Each point is reached from the start by the listed moves, each made once or not at all, plus a little noise. Is the number of moves made odd or even? Then give how often each move was made.

Moves:
(1): [10.4  1.2  3.4 -1.5]
(2): [ 1.6 -0.6 -2.8 -5.3]
Start: [-6.0  3.6 -1.6 -1.9]
Points:
[-5.6  3.9 -1.3 -2.2] => even (0, 0)
[-4.4  2.9 -4.9 -7.2] => odd (0, 1)

Moves:
(1): [ 2.4 -0.7  5.8 -0.4  2.3]
(2): [-1.0  1.6  0.6  7.2  2.1]
(3): [ 1.8  4.2 -1.2 -0.1  4.2]
(4): [-2.9  1.6  4.2 -2.2  1.7]
Start: [-6.1  1.1  0.0 -2.6  1.3]
Points:
[-7.3  6.7  3.0 -4.9  7.2] => even (0, 0, 1, 1)
[-10.0   4.3   4.9   2.5   5.1] => even (0, 1, 0, 1)
[-9.1  2.6  4.4 -4.5  2.9] => odd (0, 0, 0, 1)
[-1.9  4.8  4.7 -3.1  7.8] => even (1, 0, 1, 0)

Moves:
(1): [-0.2  0.6 -4.7 -0.3  3.3 -0.9  0.4  2.5 -0.9]
(2): [-2.5 -2.8  1.8  1.3  2.3  1.1 -0.2 -0.1  1.0]
(3): [-2.1  0.8 -2.2  0.7  2.9  1.5 -0.3 -4.0 -2.6]
(4): [-1.5 -4.4 -0.9 -0.2  0.8  0.3 -4.4  0.3  1.5]
(5): [ 2.4  0.9  2.6 -2.2  2.2 -2.8 -3.5 -2.6  0.6]
(6): [ 1.2 -2.6  0.2 -2.5  2.7 -1.8  1.7  4.1 -3.7]
(7): [ 8.1  0.8  1.2  2.8  1.2  1.7 -7.3 -1.7 -0.6]
(8): [ 2.7 -6.2  4.4  1.6 -0.2  0.9  1.9 -0.2  0.1]
(9): [-1.6 -0.8 -2.3  2.4  1.4 -1.1 -1.5  0.7  0.4]
Start: [ 0.3 -0.4 -2.3  0.3  0.1  1.7 -0.9 -0.4 -0.5]
Points:
[11.1 -3.4 -0.9  2.7  9.4  2.4 -9.7 -6.5 -4.0] => odd (1, 0, 1, 0, 1, 0, 1, 1, 0)
[  5.6  -6.9  -4.3  -0.1  15.5   0.9 -14.6  -2.1  -5.5] => odd (1, 1, 1, 1, 1, 1, 1, 0, 0)
[  1.3 -12.5  -0.3   0.0  10.0  -1.3  -7.0  -2.1  -4.4] => even (0, 0, 1, 1, 1, 1, 0, 1, 1)
[  4.1 -10.1  -2.2   4.1   8.7   2.0 -12.7   2.8  -2.0] => odd (0, 1, 0, 1, 0, 1, 1, 0, 1)
[ -1.1 -11.5  -1.3   1.2  11.5   1.8  -7.2  -4.7  -1.0] => even (1, 1, 1, 1, 1, 0, 0, 1, 0)
[ 3.0 -4.2 -2.2  0.2  8.4  0.4 -2.4 -4.7 -3.4] => even (1, 0, 1, 0, 1, 0, 0, 1, 0)
